Each row is a point. Each copy is the shape, with its points in the same order, stretched, turned, moved and blurred by noise. Say if it was mirrored as well.

Shape, 7 rows:
[[ 3.8  4.3]
 [ 2.9 -2.1]
 [ 0.4 -2.1]
 [ 6.3 -2.0]
 [ 3.9  9.3]
 [-5.3 -0.6]
 [ 2.1  0.3]]
Copy 1, 7 rows:
[[ 8.5 -1.8]
 [ 0.6 -2.7]
 [-0.8 -0.7]
 [ 2.8 -4.9]
 [14.0  0.0]
 [-0.9  5.5]
 [ 3.4 -1.8]]
Copy 1 is: only turned
Copy 2, 7 rows:
[[ 2.9 -2.2]
 [-1.9  0.4]
 [-2.3  3.3]
 [-2.0 -1.7]
 [ 6.9 -4.5]
 [ 0.5  6.8]
 [-0.3  0.6]]
Copy 2 is: only turned

Shape, 8 rows:
[[  0.8   6.3  -1.5   0.6]
 [ -1.5   3.3  -1.9  -1.3]
 [  3.3   2.9  -3.0   0.7]
 [  0.2 -10.8  -1.1  -1.6]
 [ -2.6   7.8   0.4   0.8]
 [ -0.4   1.1   0.0   4.3]
 [  3.2  -7.4   3.7  -2.7]
 [  2.8  -9.1   2.1   0.3]]
Copy 1, 8 rows:
[[-0.3  2.9 -0.5 -5.9]
 [ 0.1 -1.2  0.5 -4.1]
 [ 4.2  4.6 -1.1 -4.5]
 [ 5.6 -1.8  5.2  8.3]
 [-4.5 -0.4 -1.0 -6.1]
 [-0.4  3.3 -2.7 -0.1]
 [ 1.2  2.8  7.1  5.8]
 [ 2.7  3.3  4.2  8.1]]
Copy 1 is: only turned
Copy 2 (8 x 4):
[[  7.3   3.3   1.4  -2.8]
 [  3.0   3.0   4.0  -3.6]
 [  5.3  -0.9  -0.7  -4.4]
 [ -7.6  -7.4   0.5  -0.2]
 [  7.5   6.8   3.6  -0.5]
 [  3.1   1.9  -2.8   0.6]
 [ -1.7 -10.2   1.7   4.0]
 [ -3.7  -9.2  -2.1   3.1]]
Copy 2 is: only turned
Copy 3 (8 x 4):
[[ 5.7 -0.7  1.0 -0.5]
 [ 4.5  0.7 -0.1  3.2]
 [ 1.3 -3.5  2.7  1.5]
 [-9.2 -3.0 -3.3  8.1]
 [ 8.9  2.2 -0.9 -1.5]
 [ 0.9  0.5  0.3 -0.9]
 [-4.1 -6.9 -6.4  2.2]
 [-7.0 -5.4 -4.9  3.1]]
Copy 3 is: only turned
Copy 4:
[[ 0.1  2.8  6.2  3.7]
 [ 0.6  1.2  4.5  1.4]
 [-5.2  0.3  3.5  3.8]
 [-2.8 -5.0 -8.0 -5.5]
 [ 5.2  3.5  6.6  4.9]
 [ 1.7 -2.7  0.8  5.0]
 [-0.8  2.4 -6.8 -6.5]
 [-2.1 -2.3 -8.4 -4.2]]
Copy 4 is: only turned

Shape, 10 rows:
[[-1.0 -6.3 -0.6  4.0  0.5  0.5]
 [ 0.1  6.0  0.1  8.0  1.3 -6.1]
 [ 0.7  4.7  3.3  3.8  0.7  1.9]
 [ 1.9 -3.0  0.6 -5.3 -4.5 -1.0]
 [-1.3 -8.8  4.5  0.8  0.5  4.5]
 [ 4.4 -4.1  3.7  0.8  1.6  7.0]
 [-4.7  5.2  4.5 -4.7  4.0  3.3]
 [-2.2  2.2  5.7  8.0 -0.9  4.5]
 [ 5.8  3.1 -4.1 -2.7  3.6 -1.2]
 [-2.3 -0.1 -1.4 -2.5  2.4  6.0]]
Copy 1 (10 x 6):
[[ -2.4   6.6   0.3   2.0  -1.6  -8.0]
 [  7.4   0.5  -0.4  -3.1  -4.6  -3.0]
 [  4.9  -2.6   6.0  -0.9  -4.4  -1.2]
 [ -1.6   4.7  -0.1   2.9   5.5  -4.1]
 [ -4.7   4.6   4.5   2.7   0.7  -9.0]
 [ -0.7   4.6   9.7   1.8  -0.4  -3.9]
 [  0.0 -11.2   5.5  -4.7  -4.6   3.4]
 [  4.6  -4.3   6.9   1.9  -5.8  -5.4]
 [  1.7   5.4   3.0  -4.3   0.8   3.9]
 [ -2.7  -2.1   5.1  -0.9  -3.5   2.3]]
Copy 1 is: only turned
Copy 2 (10 x 6):
[[-1.0  1.3  3.6 -5.1  1.5  4.7]
 [ 3.0 -2.2  5.7 -0.9 -8.7  2.5]
 [ 6.9 -0.8  3.7 -0.2 -2.5 -1.8]
 [-2.9  0.8 -2.9  3.8  1.0 -0.5]
 [ 0.0  2.5  3.8 -5.2  6.7 -1.0]
 [ 5.7 -1.2 -1.2 -4.7  5.4 -4.7]
 [ 6.7  8.6  1.9  2.4 -2.8 -9.5]
 [ 7.1 -1.4  9.9 -2.6  1.2  2.3]
 [ 3.9  0.5 -8.3  0.1 -5.6 -5.1]
 [ 5.2  6.5 -1.1 -0.7  0.4 -1.1]]
Copy 2 is: mirrored
